Each row of a before or after table is a point. The points were changed in one or more steps. Then noise was added and the rows were shuffled. The steps act on columns, c1 being the first. Write out the steps. A step turns or swaps two columns, mirrors them in a line or flattens them onto one, adds a multiple of one to another, or multiplies or shifts one. Angles are multiples of 10 degrees, from the lower column toward the higher: turns from -170 to 170, lines from 10 to 170 but not 90. Use the fewest steps. Two steps may share a column if one is a turn and the other turns, adds or multiplies; they go together, in the order done. Otherwise the lowest column goes first.

Before (9 x 2):
0:  .22  .21
1:  .37  .71
2:  .53 -.14
3:  .10 -.17
4:  .16  .12
5:  .15 -.02
6:  .06  .09
7:  .09 -.17
8:  .07 -.25
After, 9 rows:
0: -.26 -.17
1: -.08  .18
2: -.02  .25
3: -.09 -.07
4: -.48 -.66
5: -.16  .06
6: -.10  .18
7: -.18 -.10
8: -.50  .21
Steps: turn c1 and c2 by 170 degrees

Before:
0: -.20  .43  .13  .10
1:  .34 -.29  .00 -.01
2:  .02  .47  .03 -.21
3:  .41  .20  .29 -.23
4:  .05  .53  .22  .06
5:  .17  .09 -.39  .27
6: -.23  .27  .06  .10
7: -.15 -.10 -.23  .17
8:  .20  .08  .29 -.11
9:  .05  .51  .24  .01
10:  .25 -.36 -.22  .06
11: -.21 -.01 -.27  .35
12: -.32  .38 -.13 -.10
13: -.20 -.04 -.42  .11
After:
0: -.43  .09 -.04  .54
1: -.17  .00  .30  .71
2:  .03  .46 -.05 -.40
3:  .19  .52 -.11 -.01
4: -.28 -.37 -.16  .11
5:  .15  .20 -.46 -.48
6:  .18  .53 -.13  .12
7:  .14  .26  .19  .20
8: -.16 -.11  .20  .32
9:  .19  .43  .13  .19
10: -.01  .38  .35 -.17
11: -.11 -.29 -.31  .00
12:  .21  .07 -.30 -.22
13: -.33 -.05  .32  .22
Steps: turn c1 and c3 by -110 degrees; multiply c4 by 2

Before:
0: -.60 -.03  .11 -.03 -.60 -.46  .02  .15
1: -.20 -.11 -.66 -.29  .46 -.19  .32 -.27
2: -.30  .00 -.05  .24 -.11 -.34  .29  .31
3: -.30 -.07  .30 -.16  .25  .11  .19 -.12
4: -.22 -.03 -.38 -.53  .06 -.01  .44  .07
5:  .09 -.02  .34 -.25  .38  .16 -.06  .05
6:  .15 -.33 -.27 -.40  .36 -.11  .38 -.26
7: -.24 -.22  .29 -.42  .39  .14 -.12  .24
8: -.34  .25 -.25  .08 -.30 -.18 -.06  .18
9: -.04  .04 -.31  .19 -.36 -.21 -.11  .34
10: -.31  .26  .20  .26 -.36 -.08  .13  .28
11: -.34 -.14 -.10  .05  .08 -.25  .07  .30
12: -.29 -.31  .11 -.03  .07  .29  .07 -.01
13: -.06 -.37  .06 -.20  .46  .19  .22  .21
After, 14 rows:
0: -.26 -.02  .12 -.14  .07  .44  .08  .13
1: -.19  .14  .07 -.06  .23  .10 -.34 -.07
2: -.11  .31  .53 -.09  .46  .28  .50  .25
3:  .03  .21  .20 -.36  .45  .58 -.12 -.24
4: -.21 -.26  .05  .24 -.36 -.06 -.24 -.01
5: -.13  .51  .55 -.04  .03  .13  .20 -.01
6: -.21 -.22  .30  .01 -.12  .30 -.05  .22
7: -.49  .03 -.02 -.05 -.58 -.29 -.09  .38
8:  .06 -.20 -.01  .03 -.36  .04  .33  .08
9: -.13  .41 -.23 -.24  .41  .57 -.24 -.22
10: -.25 -.08  .04  .26 -.32 -.08  .24  .10
11:  .20  .26 -.17  .00  .39  .38 -.29 -.19
12: -.20  .04  .02 -.29  .07 -.04 -.14 -.28
13:  .27  .42  .46 -.33  .36  .15  .13  .18
Steps: shift c1 by .10; turn c2 and c4 by 90 degrees; turn c3 and c7 by -110 degrees; turn c6 and c8 by -110 degrees; add 1 times c5 to c6
